Each wall is flat, endless, passes through zero and stands at right angles to its row. A trip goes straight from one point to another. Which walls does it cross, in order?

Walls:
(1): [15.1 18.5 -1.1]
(2): [ 20.6 -23.0   2.7]
(3): [ 5.9  9.6 14.7]
(4): [27.9 -2.5 19.1]
(5): [ 35.9  22.5 -16.9]
(6): [22.9 14.1  3.8]
Trips:
[ 1.9 27.3  2.3] to [ -7.8   9.0 -40.9] => 4, 3, 6
[-40.3  21.3   0.9] to [-18.6  -4.8   3.4] => none

Walls:
(1): [ 11.6  -5.1  -4.4  -6.1   1.7 -14.7  27.6   6.4]
(2): [-10.2 -46.0  30.7  13.5  24.2  -8.4  29.3  -3.4]
(3): [ 11.5 -12.4 -24.1   3.9   9.3   5.5 -23.5  17.9]
(4): [-14.9  20.0  28.1 -11.8  25.8  17.5  -7.2 -24.9]
(5): [-43.2   6.3   7.2 -10.6  35.2 -12.3   7.9  -4.9]
Trips:
[ 28.4  13.9  -9.1  11.7  39.4 -12.2 -29.8 -23.6] to [ -8.0  -5.6  12.4  21.0 -10.9   5.5   0.3  26.1] => 5, 2, 4
[ -9.1 -18.9  23.5  -9.8 -17.1 -12.0  48.9  -7.3] to [-22.4 -21.7   9.3  -5.2 -15.6   1.2   3.3 -22.2] => 4, 1
[ 30.7  12.7 -20.0 -10.8 -17.1  30.9   4.7   4.9] to [  5.5  -4.3  10.3  22.6   5.9   4.0  10.1 -11.9] => 3, 2, 4
[-32.4 -28.3 -17.6  16.5   3.6  -8.6   7.3  21.8] to [ 10.8 -30.3  -0.2 -15.8 -21.2 -22.0 -16.7  14.1] => 5

Walls:
(1): [-11.6  24.0  12.9 -27.8 -44.2  30.7   7.9 -18.0  24.1 -15.0   1.1  -5.9
  -0.9 -17.3]
(2): [ 21.9 -12.1  14.4  18.7 -44.2 -13.8  11.0   8.4  36.8  27.5   7.2  -4.6
  27.9 -18.7]
(3): [-25.7   8.0  -9.0 -18.8 -16.7 -25.4  -9.6 -30.3  -6.1   3.2  -1.5   5.4
 -15.4   4.6]
Trips:
[ 15.6 -41.7 -11.1  22.6  46.0   2.6  12.2   6.7 -25.0   0.7  -9.2 -15.0
  15.0  38.5] to [ -4.4 -14.2   2.0  12.9  -4.2 -10.6   7.8   7.5   9.4  30.3 -34.9 -19.2
  14.3 -18.0] => 2
[ -6.0  13.2  15.6   8.7   2.7 -24.6  -7.3  -2.9 -13.1  25.4   5.3  18.2
   9.9  14.8] to [ 10.2   2.0  12.2  -7.8  -8.5  12.6  16.5 -45.2  13.9  -2.6   8.3  -9.9
 -31.3 -18.1] => 1
[21.7 14.4  1.0  1.9 21.8 -5.1  1.9  4.6 25.0  0.0 -9.5  1.4  7.4  9.4] to [ 23.3 -24.8   5.1  31.3   4.3  35.8 -28.1 -31.7  18.7  13.2   8.7 -46.0
  18.8  31.0] => none
[ 25.4   4.2  14.6  16.8   7.2  22.7  25.6   1.0   3.8   0.9 -18.7   4.4
  35.2 -10.6] to [-12.4  -3.8  46.6  -5.5  -8.9  -0.8 -17.0   6.8   1.0 -22.9   4.2   3.3
 -21.3  -1.0] => 2, 3
[ 17.8 -11.1 -10.3  30.3  19.9  -9.8  -9.7 -14.4  12.7 -27.5 -33.0  -6.5
 -12.0   1.3] to [-14.7  10.0  18.5  19.1   3.5  -2.2  -7.6  40.6  12.2  14.3  -0.6 -24.8
  33.8 -14.4] => 2
[-23.1  18.2  -5.6 -21.9 -12.1  19.3 -12.1   7.3  27.2  -9.2 -29.9  10.4
  11.4   8.7] to [ -2.6  11.7  -6.2  13.4  -2.8  17.6  17.2  -7.5 -17.5   5.9  10.9 -52.1
 -18.3  -2.8] => 3
[  7.5 -11.3 -36.5  12.1  19.8   3.9  27.5  24.9 -19.3   3.1   5.4   1.7
 -15.0  -5.5] to [ 15.0 -24.7  27.1 -10.3  -7.8  28.4 -48.4 -19.6  -9.4 -17.7 -16.6 -22.0
  20.1 -20.7] => 1, 2
[  5.9  21.0 -11.2  -3.5   5.9   9.2  16.2  20.0  18.7 -34.6  20.6 -21.0
 -30.0 -18.7] to [-28.3  17.2  -7.5 -21.5   7.9   9.7  -3.4 -20.5  14.9  27.6   0.9   7.3
 -24.6  -4.0] => 3
[ 20.2   2.7 -37.5 -11.6 -13.9  21.2  -6.6 -31.5 -19.4   6.5  18.8  -7.0
 -16.2  -8.1] to [-22.6 -17.9  11.0   3.5  -3.9   9.9 -10.7   4.5   5.5  -8.0   8.7 -12.5
   5.9  20.0] => 3
[-10.6 -28.3 -31.9  -1.7  -9.5  41.7 -11.9   6.1 -21.4 -26.0  -0.5  17.3
  17.1 -18.2] to [ -4.2  16.5  16.7  -7.3 -29.2  10.8  -5.8  26.4  -0.3  21.9  11.6 -12.8
  42.8  12.0] => 2

Walls:
(1): [ 14.7 -13.4  -2.6   9.9  -7.1  -1.7 -24.1 -23.9  32.0  33.1 -30.7 -23.7
  16.8  23.0  39.4  14.8   3.3  21.9 -16.3  25.2 -18.1 -11.2   1.8  10.7]
(2): [  6.8   1.9   7.7  -6.2  -2.6  31.4  25.0   4.2 -16.8 -24.0  16.1  16.4
  -9.1 -34.3   7.9   8.3  24.2  36.3  -0.7  18.2  13.2  -0.5  -9.4 -12.1]
(3): [-18.5  -8.8 -18.6  18.2   3.9  24.7 -19.8  -0.3 -37.2  -6.4   5.7  14.8
  -1.4  15.7 -30.1  10.5  19.9   9.5  -3.0   3.3  21.5  27.6   7.1  33.4]
(4): [-21.7 -11.9  19.3 -21.2  -1.7 -19.7 -15.7  23.9   0.5  -0.2  16.8   3.4
  -3.9  20.4 -41.3  -4.7  -2.4 -19.8  -3.4 -11.9 -20.3 -10.0 -34.7   3.2]
(5): [-31.9 -10.8 -52.1  16.5  -5.7 -32.6  17.3  -0.3  12.4 -14.8  -5.0  21.9
 -24.6  -9.6 -52.1   9.0  -1.7 -36.4  24.7 -16.0  24.5  -9.3  -6.3 -33.5]
(6): [  3.6  -5.8  16.1   7.9  -3.0  16.7  11.3 -23.2  28.6   3.8  41.4   8.2
  46.5   6.7  20.4   0.6 -14.8  11.8  18.7 -12.4  11.2 -10.3   3.2  11.7]
(7): [ 11.7 -29.2  -3.6  18.9  13.5  -9.0  14.0 -18.2   3.8 -35.9   5.2   3.1
  -5.4 -21.3 -22.3 -12.3 -13.8  18.1  22.4 -28.7  12.9   7.2 -14.5 -21.1]
Trips:
[ 10.8 -13.3   7.2 -18.1  12.9  -8.0  -0.3   4.7 -11.0 -23.4  19.4   4.1
  16.4  22.6 -32.0 -17.3 -13.3  -3.5  -8.2 -12.0  21.0  18.6  -5.1  -4.7] to [-25.7 -26.6 -15.4   9.2  -5.3   7.1 -31.6  12.7 -20.5 -20.3 -25.1  24.7
 -38.0   2.5  -5.1  -1.4   4.1   0.7   9.1  18.2   1.9   7.1 -13.3 -13.8] => 6, 2
[ 28.2 -41.5 -28.1  16.5  23.7 -17.2   5.5  18.7   4.3  -8.3  15.5 -11.2
  15.3  43.5   7.0  28.8  -2.6 -16.8  19.2 -13.4  12.9 -15.8   0.4  35.8] to [-10.6 -12.3  14.7 -31.3 -14.7  47.3  19.1  -2.1   9.7  -2.8  -0.9 -12.1
  24.7 -19.7 -23.4 -14.0  -2.0   4.9  -8.4  -4.2  -9.9 -34.4   6.3  46.9] => 5, 7, 2, 1
